Every row gives one point. To make a cloud, some directions were put in groups of two or more. Within a group, all points are equally far from the middle, so they leave a hole (a ring in 2 directions, a hollow ball in 3). The other directions are filled evenly. Then the cloud was stretched, turned, moved and blurred a little. How many holes are there, and how many directions does each take, smallest first?
In the rows, zero is written as 128.

Cloud (21 x 3)
[[117  90 114]
 [113 113  64]
 [157  76 124]
 [114 166 133]
 [131  81 157]
 [140  92  73]
 [134 114  63]
 [158 143 119]
 [110 151 174]
 [ 94 147 156]
 [161  99 113]
 [ 95  99 123]
 [136  92 208]
 [144 113 148]
 [112  36 149]
 [ 82 116 145]
 [169 134 134]
 [ 99 150 159]
 [144 100 219]
 [112 112  48]
 [105  84 111]]
Holes: 0

Cloud (29 x 4)
[[165 152 100 146]
 [146 200 102  85]
 [114 186  90  79]
 [189 144 117 142]
 [201  96 164 107]
 [154 102 103 118]
 [154 103 104 115]
 [156 171  82  91]
 [164  87 130 101]
 [166 109 164  84]
 [159 111 162  84]
 [141 196 139 119]
 [157 141 180 141]
 [178  95 182 157]
 [139 159  99 149]
 [200 138 142 105]
 [132 124 153  83]
 [149 193  93  84]
 [131 189  85  79]
 [160 154 171  98]
 [166  76 132 122]
 [190 153 109 118]
 [ 99 151 126 101]
 [157 107 156  82]
 [107 160 110  81]
 [192  82 177 153]
 [155 131 175  92]
 [154 136 177  96]
 [151 174 163 116]]
Holes: 2 (2, 2)

Cloud (50 x 6)
[[109  94 182 113 194 133]
 [103 104 196 144 144 170]
 [151 191  88 168  67 108]
 [144 177 177  97 105 138]
 [124 216 121 113  98 163]
 [102 164 132 162 163 125]
 [ 26 111 186 125 150 132]
 [ 53 123 116 159  53 122]
 [113 150 153 137  37  95]
 [146 174 111 155  79  90]
 [ 92  78 201 115 179 173]
 [ 99 110  87 102  88 108]
 [105 189  74 106 107 136]
 [ 91 140 160 142 155 113]
 [100 150 116 168 125 106]
 [ 64 150  92 142  77 153]
 [ 93 215 142 133 136 125]
 [173 130 129 104 190 195]
 [ 40 146 186 136 109 111]
 [ 92 123  78 125 158 156]
 [141 171  86 163  85 105]
 [148 162 115 162  84 165]
 [172 161 175 123 123 110]
 [158 104 165 122 128 100]
 [177 142 161 153 112 122]
 [ 99  99 157 103  92  81]
 [125 118 106 139 165 166]
 [159 148 133 124 113 198]
 [ 80 107 139 120 161  75]
 [106 111 173 139 121 104]
 [135 103 124 126  93 162]
 [ 99 121  72 119  93 102]
 [141 118 188 129  55 110]
 [ 36 121 141 111 178 153]
 [161 150 152  96 187 182]
 [ 47 106 180 145 113 104]
 [110 163  87 130  62 138]
 [109 102 161 120 116  86]
 [115 115 188 104  86  99]
 [123 150 158 151 166 140]
 [ 56 155 127 106 123 162]
 [ 63 162 143  94  86 142]
 [115 106 187 141 139 192]
 [120 140  92 153 125 151]
 [134 126 146  73 134 109]
 [150 183 172  96  68 144]
 [111  91 126 123  76 144]
 [115  97 151 127 208 157]
 [119 137 147 158 136 174]
 [108 130 119  88  76 127]]
Holes: 1 (3)

Cloud (79 x 8)
[[129 190 103 110  89  87 216 106]
 [137 128 130 135 105 111 158 138]
 [ 98 205 142 135 108 129 162 117]
 [131 149 168 160  49 121 115 129]
 [ 79 131 156 182 149 119 132 123]
 [147  70 141 141 143  70 103 110]
 [138 177 108 105  97  83 128  61]
 [173  82 155 103  87 182 170 186]
 [186 135  96 138  57 118 174  99]
 [ 83 125  75 113 149 127 103 193]
 [117 165 104 148  96 131  63  73]
 [ 83 156 178 122 106 162 108 115]
 [136 155 173  99 108 174  97 125]
 [ 76  51 120 186 129  96  71 135]
 [ 69 155 183 160 121 130 153 115]
 [ 96 120  68  63  89 141  84 140]
 [116 118 120  76  71 173 149 164]
 [183 109  74 149  94 161 177 162]
 [ 86 139 165 149  81 184 125 167]
 [120 138 174 124 104 155  37 100]
 [148  64  95 177  91 156 137 170]
 [167 140 109  85  91 177 152 126]
 [111 109  61 144  94 114 156 149]
 [ 90 110 103 131 123 107  90  50]
 [107 108 125  86 132 206 123 151]
 [119 102 111 137  63 149 130 180]
 [ 67 154  93  62  93 174  93 137]
 [108 137 128 187  77  88  91 106]
 [ 93  67 145 124 114 181 118 173]
 [133 109  87 152  44 124 153 144]
 [120 202 153 135 117 132 169 138]
 [119 121  80 130  75 159 147 184]
 [104  39 136 170 132 143  49 146]
 [164 163 131  74  75 173 165 145]
 [123 103 171 141 140 193  93 176]
 [140  86  85 156 144  73  97 137]
 [112 105  76 124  79 108  50 145]
 [129 180 106 118 159 121 155 156]
 [105 204  98 141 119  96 186 114]
 [133 127 128 106 132  83 181 151]
 [111 145 101 164 136 144  83 102]
 [106  82 122 154 118 117  89 124]
 [138  62  94 132 110 195  94 160]
 [153 106 201 129  93 101 178 117]
 [158 123 177 140 129 210 166 201]
 [117 129 152  83 111 146 126 150]
 [ 97 154 166 158 105  83 115 118]
 [ 94 153 114 114  95 145 174 158]
 [129 127  75 148 169 111 108 108]
 [158 109 182 147 104 180  85 122]
 [123 119 149 142  85  85  23  75]
 [152 108  95 107  84 166 113 158]
 [152 128  63  91  87 162 127 140]
 [110 100  89 100 128 125  75 159]
 [158 125 109 140  89 168 137 115]
 [125 125 136 116 145 149 145 194]
 [109 131  87  50 128 137 146 128]
 [114 124 112 120 115 102 161 100]
 [ 89  85 162 138 104 114 106 119]
 [ 99 122 125 129  83 151 171 155]
 [130 106 154 129 149 165  96 114]
 [ 65 122 129 167  87  80 103 108]
 [ 82 166 135 114 160 234 108 178]
 [102 168 142  63 128 148 104 107]
 [158 110 150 165 150 127 179 131]
 [136 122 146 209  92 188 117 124]
 [ 82 218 210 141  86 162 145 107]
 [ 60  72  77 101 156 121 110 182]
 [ 82 188 169 101  95 154 141 102]
 [ 75 154 126 116 110 141 115 162]
 [104  61  94 137 150 181  84 131]
 [ 90 182 193 211 163 172 155 152]
 [105 150 132 150 130 148 188 130]
 [ 88 127 135 153 107 162 143 219]
 [ 59 173 121 126 107 135 143 156]
 [ 83 101 114 142 128 180  74 166]
 [104 140 114 116  97  88 155 166]
 [121 178 148 174 137 178 143 137]
 [ 97 142 178 148 126 184  94 153]]
Holes: 0

Cloud (72 x 8)
[[179 120  93 108 103 175 195 172]
 [167 134 168 147  25 123 131 160]
 [204  95 131 117 148 179 109 126]
 [130 119 136 155 169 151 112  65]
 [129 156 132  96 197 116 142 102]
 [ 96 112 139 157  92  59 198 131]
 [123 103  94 147 125 156 194 145]
 [114  94 145 100 159 119 153 113]
 [139  93 131 162 154 157 158  97]
 [147 102 119 104 132 131 175  97]
 [158 106  94 105 111 154 139 103]
 [100 104 177 100  90  94  77 134]
 [142 157 141 124  89 135 205 188]
 [ 82 128 173 137 134  66  81 114]
 [131 125 111 183 179 117 161  78]
 [157 143 167 197  44 112 155 148]
 [144 159 185  90  98 160 144 101]
 [178 160 109 143 106 152 111 118]
 [116 159 158 148 147 193 132 125]
 [202 101 127 115 157 162  91 110]
 [126 143 127 205 132 137 140 116]
 [131 138 156 161  63  72 168 189]
 [185 141  95 111 143 145 160  92]
 [135  92 117  98 172 139 134  94]
 [127 150 171 155  53 152 180 163]
 [162 141 173  54  92 179 114 166]
 [172 162 176  81  78 161 130 131]
 [190 129 117 186 124 138 181 124]
 [175 159 126 142 134 183 104 137]
 [138 152 157  83 132 157  81 176]
 [181  96 124 133  67 131 125 101]
 [122 119 139  77 125 116  82 188]
 [183 121 156 147  43 170 145 149]
 [ 93 138 136 101 141 158 188 160]
 [142 182 157 153 163 167 137  61]
 [106  82 159 144  73  82 161 194]
 [179 107 138 128  53 145 112 118]
 [131 148 150  68 197 132 106 116]
 [175 105 106 198  62 102 177 145]
 [120 152 132 121  41 120 158 211]
 [107 153 154  69 112 167 112 131]
 [153  90 134  65 162 136 119 116]
 [105 149 182 116 127 178 146 120]
 [171 124 116 150 131 117 161  64]
 [192 102 114 176  81 106 182 143]
 [178 153 149 157  64 193 181 142]
 [101 200 142 120 151 141 186 120]
 [150 136 162 100 126 198 114  78]
 [113 157 160 105 157 160  78  96]
 [145 100 118 141 165  67 119  87]
 [178  76 142 147  95 133  79 133]
 [197 132 107 150 114 134 127 113]
 [150 188 156 149 103 158 150 161]
 [118 112 154 100 109  89  70 185]
 [164 133 164  97  80 174 107 104]
 [100 143 150  62 179 153 119 125]
 [150 131 174 113 157 136 139 170]
 [126 151 183 143 167 172 117  77]
 [150  66  98 108  94 103 112 138]
 [ 86 143 145  71 129 143 109 140]
 [173 149 179 136  94 113  90 119]
 [ 94 125  91 169 178  99 167 133]
 [179 146 111 181  82 166 191 135]
 [157  93 149 165 158 165 156  91]
 [164  99 158  54 150 138 102 150]
 [153 133 121 193 123 129 204  77]
 [135 127 200 153 149 163 120  78]
 [163 179 162 102  94 144 121 130]
 [159 135 142 138  31 126 115 144]
 [131 135 179  70 125 161  81 120]
 [174 164 134 186 115 182 206  98]
 [130 154 137 114 170 222 129  78]]
Holes: 3 (2, 2, 2)

Cloud (96 x 9)
[[128 154 111 134 120 193  30 126 148]
 [111 156 163 192 147  86 163 140 149]
 [134 105  92 151  92 150 110 134 118]
 [ 56 156 101 132  93  70 191 136 173]
 [108 189 110 126 110 128 160 118 162]
 [120 144 103 131 108 139  92 151 167]
 [172 166 152 135 132 103 186 125  77]
 [145 163 163 130 186  54 150 121 120]
 [ 86 120 103  72  91 115  93 108 168]
 [ 88 158  97  84 125 108 186 115 172]
 [ 87 121 163  66 115 128  78 136 186]
 [ 25 129  99  65 100 175 144 106 172]
 [103 169 130 121  88 164 154 113 174]
 [170 138  48 159 131 130 126  87 135]
 [104 183 120 159  88 161 124  90 133]
 [124 137 101 139 187  94 106 121 132]
 [161 118 118 148 188 112 142 165 112]
 [148 134  93  83  33 145 108  95 145]
 [136 131 199 160 118 134 134 109 123]
 [130 137  69 163 102 153 150  96 134]
 [159 189 111 125 147 182 139 182 124]
 [173 155  83  78 130 122  51 121 149]
 [150 190  95 110 188  91 119 174 131]
 [123 168  67  64 135 133  87 143  78]
 [ 97 126  99 122 137  56 146 111 149]
 [119  80 121  95  85 165 133 104 164]
 [ 82 136 170  84  78  78 128 148 137]
 [174 134 139 156 133 128 139 149 118]
 [160 148  63 121 137 153 180 119 153]
 [ 94 171 161 153 109 150 214 156 140]
 [153 163 153 116 154  23 102 144 146]
 [133 104 154 145 128  44 134 134 141]
 [212 169 124 169 160 175 124 103  90]
 [155 182 148 151 141  98 243 123 161]
 [145 132 101 108  97 192 154 111  96]
 [148 188  69  92 130 188 158 116 112]
 [155 146 159 112 124  77  99 129  94]
 [ 67 163 128 104 122 130 103 160 131]
 [164 184  49  59 158 124 113 137  99]
 [107 176 111 165 161  84 141  96 123]
 [148 170 108 135 104 211 105 111 116]
 [ 93 140 112 106 125 116 154  84 173]
 [152 187 131 138 107 186 115 146 115]
 [130 128  92 106 100 131  30 149 114]
 [116 163  85  61  75 112 159 113 146]
 [161 109 109 170 134 163 147 104  96]
 [171 119  69 129  80 129 122 124 166]
 [107  84 100 115 145 136 140 141 117]
 [160 171  62  94  98 168 156 160 129]
 [107 157 134 185 139 109 195 136 167]
 [155 169  80 116 108 168 124 168 125]
 [198 139 128  97 178 124 116 147  92]
 [ 80  98 135  97 145 209 105  98 126]
 [158 153  76 124 143  67 177 195 112]
 [ 93 129 144 172 140  95 195 149 142]
 [ 92 146 180 123 156  73 159 153 146]
 [116 188 150 148 146  98  91 113 153]
 [133 166 169  94 148  93 111 120 145]
 [ 93 159  67 109 120 188 131 124 154]
 [157 139 118  93  65 155  95  92 143]
 [158 154 143  83 105 168  95 114 143]
 [103 206 141  88  90 142 114 168 183]
 [186 202 107  88 151  91 114 125 127]
 [103 159 138  93 105 119 183 105 173]
 [ 87 152 165 125 167  74 159 145 141]
 [ 68 104 146 119 114 151 171 107 125]
 [175 199 113 174 197  94 127 144  82]
 [ 93 149 112 150  74  81 106 104 127]
 [158  95  82  74  83 177  98 122  88]
 [152 137 126 113  92 196  98 142 167]
 [159 122 141 114  91 142 114 107  98]
 [148 159 113  99  88 146  92  79 137]
 [ 79 126  70 101 110 146 152 186 128]
 [130 194 130  59 132 137 121 135 121]
 [115 135 176  82 109 169 109 128 177]
 [120 164  72 101 141  72 141 134 107]
 [112 198 130  86 118  52 149 145 154]
 [ 99 177 143 152 107 126 195 167 152]
 [113 137 114  55 155  94 111 196 160]
 [163 180 104 159 213  92 127 144  84]
 [160 141 115 184 122 134 109 114 108]
 [159 124 154 176 189  90 153 114 100]
 [123 142 134 119 136  23 151 162 146]
 [169 148  65  97 136 197 120  80  97]
 [198 175  93 147 134 133 181 148  85]
 [ 67 194  89  48 123 154 129 186 149]
 [165 214 100 101 177 109 119 124 115]
 [111 197  87 101 111  84 163 115 129]
 [160 119 134 137 213 118  96 141 109]
 [147 195 128 151 150 115  98 152  90]
 [ 82 186  92  63 104 145 126 167 167]
 [189 117 112 191 184 107  63 125 141]
 [247 183  96 124 173 160 124 127  92]
 [103 114 135  51  86 158 132 149 161]
 [143 147 121 126  91 175 120 163 120]
 [120 141 104  91 149 229 105  79 100]]
Holes: 1 (3)
